Every row gives one point. Two turns around zero, p and q, are shown by what they do to some points. Where does a point land after both, in the order given? Backwards means that the second turn is done in reverse. Each puzzle has new turns, and all numbers are rounded.
In the rows, 128 means zero.

Turn p:
[131 111 158] -> [150 101 129]
[155 120 139] -> [145 121 104]
[154 113 136] -> [140 116 102]
[123 158 146] -> [151 147 147]
[ 76 137  62] -> [ 54 154 159]
Turn q:
[149 157  94] -> [ 95 136  92]
[130 124 132] -> [133 131 130]
[ 83 150 141] -> [103 103 166]
[147  99 136] -> [161 140 121]
[128 100 189] -> [169 151 176]
[131 138  75] -> [106 107  83]
Where do these land?
p, then q: [142 141  81] -> [ 86  99 130]
p, then q backwards: [ 93 127 170] -> [ 88 105 158]
q, then p backwards: [151 137 166] -> [118 171 121]
p, then q: [126 107  95] -> [125  90 135]

Turn p:
[134 108 133 111  91 119] -> [138 125 131 112  93 103]
[127 127 119 110  92 184] -> [121 147 155  68 129 119]
[166  76 125 121 169 150] -> [185 116 163 129 129 170]
[138 108  85 102 146 103] -> [176 136  91 126 122 143]
[ 70 157 172 157 164 134] -> [ 66  81 125 148 169 142]
[124 150 105 162 115 104] -> [102 159 103 150 115 133]
[137 170 157 133 120 101] -> [108 132 126 164 139  87]
Turn q:
[132  97 167  81 141 119] -> [ 95 162 167 100 111 118]
[150 192 136 173  92 193] -> [146  73  95 122 146 214]
[129 134  88 164 141 113] -> [156 113 101 145 152 101]
[128 124 113  80 159 114] -> [110 178 114 116 125 105]
[ 99  99 119 152 152 123] -> [109 107 129 148 138  87]
[ 96 132  83 115 127 115] -> [131 145  95 163 111 106]
[128 157 140 161 120 113] -> [150 117 139 150 156 148]
[185 118 150 134 113 120] -> [161 123 157  82 132 138]
[106  97 155  92 107 141] -> [ 94 134 155 124  82 132]
Where do these land?
p, then q backwards: [119 179 158 104 119  89] -> [ 96 104  90 151 173 117]
q, then p: [121  94 119  91 123 166] -> [114 126  96  88 103 102]
q, then p: [150 102 105 132 117  98] -> [153 141 128 156 111  98]
q, then p: [128 120 121 153 131 105] -> [141 124 133 159 119 133]
q, then p backwards: [144 185 108 109 133 203] -> [ 59 118  63 141 154 122]
q, then p: [105  96 104 148 127 124] -> [129 124 111 149  86 134]
q, then p: [133  97 121  98 162 166] -> [129 110  73  97 127 111]
p, then q: [132 153 116 173 132  96] -> [137  94 104 167 147 138]
q, then p: [120 126 201 145 107 105] -> [104  79 186 139 138 120]

Turn p:
[102 169 124 135 119 149  93 130] -> [119 151 141 149 117 124  85 160]
[ 67 172 122 111 101 133 135 138] -> [ 88 138  98 137 110 154  91 172]
[140 107 117 155 162 143 151 139] -> [164 137 113 128 157 115 158 132]
[177 125 123 113 167 139 136  89] -> [138 151 169 134 155 146 168  97]
[154 102 109 150  63 139 115  94] -> [163 104 137 116 133 152  74  80]
[140 152 157 115  31  89 151 150] -> [102 115  82 109  50 146  90  78]
[115 102 116 109 162 110 148 146] -> [110 116 112 108 154 116 166 142]
[140  94 130 115 154 184 131 130] -> [168 140 155  94 146 141 152 153]
[121 111 151 113 165 122 123 123] -> [121 113 150 130 129 121 165 146]
[ 92 103 146 166 163 111 154 139] -> [145  94  93 154 138 109 164 158]
[159 171 113 125 120  89  72 129] -> [ 88 151 158 148 119  87  94  91]
Turn q:
[146 117 146 157 125 130 142  76] -> [142 103 122  99 139 146  86 105]
[152 139 139 108  78 108 125 160] -> [128 132 172 128  87  95 142 113]
[ 84 195 139 128 142 108  99 143] -> [146 192 127 185 140 126 130 110]
[116 115 142 124 121 204 111 161] -> [117 171 113  92  91 151 141 175]
[ 91 110 126 131 132 104 175 161] -> [ 82 110 125 159 119 155 159 108]
[153 135  78 144 126 107  99  80] -> [152 106 100 124 160  72  97 120]
[157 115 117 142 140 142 127 165] -> [142 107 117 132  96 128 144 159]
[ 97 118 145 139 143 112  97 163] -> [108 147 132 175 115 138 114 155]
[132 125 128 155 130 117 120  73] -> [139 114 113 118 154 126  80 109]
[153 112 121  52 144 146 185  98] -> [126  98 161  71 180 143 185 126]
Where do these land?
p, then q: [133  87  98 135 121  97 107 140] -> [110 103 147 145 173 122 114 149]
p, then q: [100 135 112 159 107  79 123 159] -> [ 96 112 102 162 143  82 109 134]
p, then q: [181 144 155  73 137 135 117 116] -> [129 166 162  97 133 162 126  79]
p, then q backwards: [125 112 121 140  77 138  78 108] -> [160 109 166 154 114 100 111  92]
p, then q: [171 164 124  80 145 161 156  74] -> [167 180 113  85 132 187 138 102]
q, then p: [ 61 122 125 134 140 147 103 135] -> [114 163 106 154 144 116  97 170]
p, then q: [ 95 108 149 155 129 112 140 120] -> [106  90 109 125 105 123 125 145]
q, then p: [179 162 140 134 176 153 161 129] -> [172 165 139  88 135 145 159  88]
p, then q backwards: [109 117 127 142 121 131 167 172] -> [134 130  87 153 139 170 126 129]
